Each row is a point. Two turns around zero, p and q, are shown by what they do to some points. Where does a point land after both, in the order given? Backwards means that the second turn is done in reverse. Each puzzle has new turns, and all numbers are rounded.

Turn p:
[-0.12  0.30  0.33] -> [ 0.30  0.33 -0.11]
[-0.46 -0.12  0.57] -> [0.69 0.09 0.27]
[-0.21  0.25 -0.17] -> [-0.14  0.31  0.15]
[ 0.02  0.12 -0.16] -> [-0.18  0.10 -0.01]
[ 0.37 -0.23 -0.31] -> [-0.36 -0.37 -0.14]
[ 0.39 -0.32 -0.25] -> [-0.30 -0.45 -0.15]
Turn q:
[-0.26  0.34 -0.29] -> [ 0.41  0.07 -0.31]
[ 0.31 -0.28  0.03] -> [-0.17 -0.19  0.33]
[0.47 0.14 0.08] -> [0.09 0.16 0.46]
[-0.51 -0.21  0.18] -> [-0.33 -0.04 -0.47]
Where do these land?
p, then q: [ 0.15  0.31 -0.05] -> [ 0.30  0.02 -0.17]
q, then p: [-0.77  0.24 -0.07] -> [-0.80  0.05  0.10]
p, then q backwards: [ 0.35 -0.07  0.23] -> [-0.34 -0.03 -0.26]
q, then p: [ 0.08 -0.20  0.23] -> [0.19 0.12 0.22]
q, then p: [ 0.19 -0.27 -0.33] -> [ 0.21 -0.42  0.01]

Turn p:
[ 0.08 -0.47  0.10  0.16  0.17 -0.30] -> [-0.35 -0.23  0.00 -0.33  0.23 -0.22]
[ 0.06 -0.02 -0.11 -0.36 -0.10 -0.47] -> [-0.09  0.42 -0.05 -0.40 -0.12 -0.12]
[-0.17  0.09  0.31 -0.16 -0.19  0.22] -> [ 0.37  0.00  0.21 -0.02  0.10  0.22]
[ 0.35 -0.12  0.04  0.81  0.12 -0.27] -> [-0.44 -0.51  0.19  0.15 -0.13 -0.59]
[-0.20  0.13 -0.29  0.26 -0.16  0.33] -> [-0.12 -0.07  0.09  0.43 -0.16  0.32]
[-0.17  0.22 -0.13 -0.33  0.31 -0.36] -> [-0.03  0.56 -0.20 -0.02  0.19 -0.19]
[ 0.05  0.17  0.09 -0.37 -0.16  0.85] -> [ 0.67 -0.18 -0.23  0.20 -0.12  0.58]
Turn q:
[ 0.27  0.15  0.04 -0.48  0.91  0.04] -> [ 0.39 -0.09  0.28  0.73  0.53 -0.33]
[-0.43 -0.21  0.03  0.27 -0.19  0.38] -> [-0.13 -0.48 -0.06 -0.33 -0.35 -0.04]
[ 0.21 -0.10  0.31  0.56 -0.41 -0.19] -> [ 0.00  0.31 -0.49 -0.12 -0.53  0.19]
[ 0.31  0.12 -0.34  0.12 -0.03 -0.28] -> [ 0.20  0.33 -0.18 -0.14  0.30  0.18]
[-0.23  0.15 -0.08  0.03 -0.11 -0.27] -> [-0.21 -0.01 -0.03 -0.03  0.10  0.34]
[-0.07  0.37 -0.19 -0.38 -0.31  0.23] -> [-0.04  0.09  0.61 -0.26  0.04  0.13]
[-0.06 -0.48  0.22 -0.12  0.14  0.09] -> [-0.21 -0.15 -0.13  0.15 -0.08 -0.46]
Where do these land?
q, then p backwards: [ 0.34  0.45 -0.20 -0.26 -0.37 -0.17] -> [-0.53  0.13  0.05 -0.37 -0.30 -0.24]
p, then q: [ 0.30 -0.22  0.13  0.61  0.27 -0.07] -> [-0.49 -0.13 -0.55  0.07  0.17 -0.11]
p, then q: [-0.40  0.16 -0.43 -0.30  0.17  0.41] -> [ 0.63 -0.34  0.11 -0.33 -0.05  0.15]
q, then p: [ 0.59  0.14  0.30  0.07  0.07 -0.05] -> [ 0.09 -0.03  0.13  0.26 -0.51 -0.34]
p, then q: [-0.26 -0.05 -0.05 -0.29  0.21  0.31] -> [ 0.46 -0.20  0.08 -0.08  0.14 -0.12]
q, then p: [-0.18 -0.05 -0.44 -0.29  0.17 -0.29] -> [-0.05  0.05 -0.31  0.17  0.54 -0.11]
p, then q: [-0.09 -0.51  0.30  0.15 -0.54  0.06] -> [-0.32 -0.10  0.24  0.23 -0.34 -0.58]
p, then q: [-0.31  0.07  0.40  0.31  0.01 -0.20] -> [-0.04 -0.04 -0.21  0.57 -0.16  0.01]

Turn p:
[ 0.10  0.06  0.27 -0.21  0.05  0.25  0.31  0.02 -0.41] -> [ 0.04  0.01 -0.03 -0.31  0.27 -0.25  0.29 -0.38  0.05]
[-0.15 -0.06  0.38 -0.02 -0.04  0.46  0.30  0.09  0.08] -> [-0.35 -0.17 -0.01 -0.30  0.44 -0.19  0.13  0.04  0.00]
[-0.19 -0.36  0.59  0.11  0.19  0.15  0.13  0.33 -0.25] -> [-0.15 -0.10 -0.47 -0.17  0.58 -0.02  0.04 -0.21 -0.33]
[ 0.04 -0.16  0.24 -0.10  0.55  0.21  0.11  0.03 -0.08] -> [-0.12  0.31 -0.02 -0.06  0.50  0.15  0.05 -0.26 -0.03]
[ 0.15  0.25 -0.18  0.93 -0.21  0.21 -0.35 -0.24 -0.33] -> [-0.17 -0.51  0.20  0.80 -0.30 -0.01  0.44 -0.19 -0.28]
[ 0.00 -0.27 -0.42 -0.35 -0.10 -0.38  0.16 -0.44  0.42] -> [ 0.26 -0.03  0.25 -0.22 -0.25  0.42 -0.46  0.21  0.50]
[ 0.18  0.25 -0.38  0.56 -0.05  0.09 -0.13  0.51 -0.06] -> [-0.02  0.02 -0.25  0.72 -0.12 -0.29  0.32  0.25  0.02]
[-0.39 -0.14 -0.27 -0.73  0.01 -0.17 -0.16 -0.11  0.20] -> [ 0.35  0.31  0.17 -0.55 -0.14  0.33 -0.17  0.42  0.00]
[-0.22  0.27 -0.10 -0.21 -0.04 -0.51  0.13 -0.22  0.20] -> [-0.08  0.16 -0.06 -0.29 -0.55  0.20 -0.19  0.03  0.21]
[ 0.41  0.08 -0.03  0.56 -0.35  0.03 -0.22  0.22 -0.35] -> [ 0.15 -0.37 -0.12  0.61 -0.13 -0.42  0.15 -0.17 -0.20]
[ 0.08  0.09 -0.09 -0.54 -0.01 -0.33 -0.28 -0.20  0.59] -> [ 0.07  0.38  0.35 -0.23 -0.32  0.07 -0.61  0.27  0.05]
Turn q:
[ 0.48  0.09 -0.20  0.15 -0.14 -0.12 -0.02  0.32  0.30] -> [-0.09  0.09 -0.01  0.38  0.15 -0.44  0.03 -0.26  0.28]
[-0.17 -0.41  0.03 -0.01  0.02 -0.57  0.17  0.11 -0.43] -> [ 0.18  0.12 -0.25 -0.18  0.26 -0.26  0.21  0.38 -0.53]
[-0.12 -0.01  0.24 -0.36  0.00 -0.04  0.17  0.32  0.02] -> [-0.03  0.41  0.07  0.02 -0.24 -0.06  0.04  0.31 -0.03]
[-0.39 -0.48  0.31 -0.05  0.11 -0.04 -0.18 -0.22  0.31] -> [ 0.03 -0.07  0.37 -0.36  0.20  0.06 -0.40  0.44 -0.04]
[ 0.20  0.01  0.40 -0.03  0.08  0.47  0.49 -0.18 -0.43] -> [-0.18  0.00 -0.11 -0.54 -0.66 -0.04  0.15 -0.25 -0.17]
[-0.49 -0.29 -0.67  0.12  0.30 -0.14 -0.20  0.43  0.39] -> [ 0.15 -0.38  0.04  0.75  0.21 -0.11 -0.37  0.58 -0.10]
[ 0.36  0.15  0.31 -0.03 -0.16  0.24 -0.17 -0.12 -0.46] -> [ 0.15  0.27 -0.14 -0.33 -0.18  0.11  0.02 -0.56 -0.06]
[ 0.32  0.36 -0.66 -0.14 -0.05  0.24  0.10 -0.41 -0.18] -> [ 0.29 -0.47 -0.25  0.15 -0.20  0.20  0.47 -0.36  0.36]
[-0.19  0.03  0.24  0.20 -0.46  0.48  0.05  0.06  0.34] -> [-0.45  0.07 -0.16 -0.15 -0.13  0.12 -0.49  0.01  0.42]
[ 0.00  0.56  0.00  0.15  0.31 -0.53 -0.40 -0.32  0.14] -> [-0.07 -0.04  0.45  0.26  0.57  0.41  0.35 -0.27 -0.15]
Where do these land?
q, then p: [-0.20  0.31  0.18 -0.46  0.27  0.19 -0.14  0.23 -0.36] -> [-0.09 -0.32  0.21  0.04 -0.08 -0.61  0.38 -0.12 -0.04]
q, then p: [-0.26 -0.07  0.28  0.22 -0.28  0.28  0.01 -0.03 -0.24] -> [ 0.30  0.14  0.29 -0.14 -0.10  0.05  0.26  0.30 -0.18]
p, then q backwards: [-0.03  0.12 -0.27 -0.14 -0.23 -0.52 -0.17 -0.09  0.24] -> [-0.19 -0.17  0.03 -0.34  0.07  0.54  0.02  0.20 -0.03]
p, then q: [ 0.10  0.27 -0.18  0.34  0.18 -0.09  0.63  0.30  0.21] -> [-0.39 -0.38  0.06  0.43  0.28  0.06 -0.07  0.39  0.29]
q, then p: [ 0.15  0.10  0.25 -0.25  0.02  0.06  0.32 -0.44 -0.56] -> [ 0.29 -0.10  0.22 -0.56  0.03 -0.26  0.15 -0.08  0.46]
q, then p: [ 0.00 -0.16 -0.23 -0.10 -0.37  0.54 -0.29 -0.18  0.15] -> [ 0.08  0.03  0.49  0.25  0.09 -0.03 -0.43  0.39 -0.06]
p, then q: [-0.45 -0.34 -0.20 -0.01  0.02  0.29 -0.29 -0.27  0.23] -> [ 0.00  0.25  0.00 -0.03 -0.59 -0.11 -0.40 -0.04 -0.24]
p, then q: [ 0.42  0.24  0.20  0.53  0.28 -0.64  0.31  0.25  0.89] -> [-0.15 -0.30 -0.06  0.59  0.82  0.66 -0.62  0.10  0.16]
p, then q backwards: [ 0.14  0.11 -0.21 -0.01  0.08 -0.18 -0.43 -0.25 -0.38] -> [ 0.17  0.22 -0.02 -0.27  0.43  0.13 -0.23  0.12 -0.30]
p, then q: [ 0.13 -0.57  0.18 -0.13  0.04  0.08  0.06  0.49 -0.18] -> [ 0.40 -0.30  0.29  0.34 -0.03 -0.23  0.24 -0.21 -0.26]
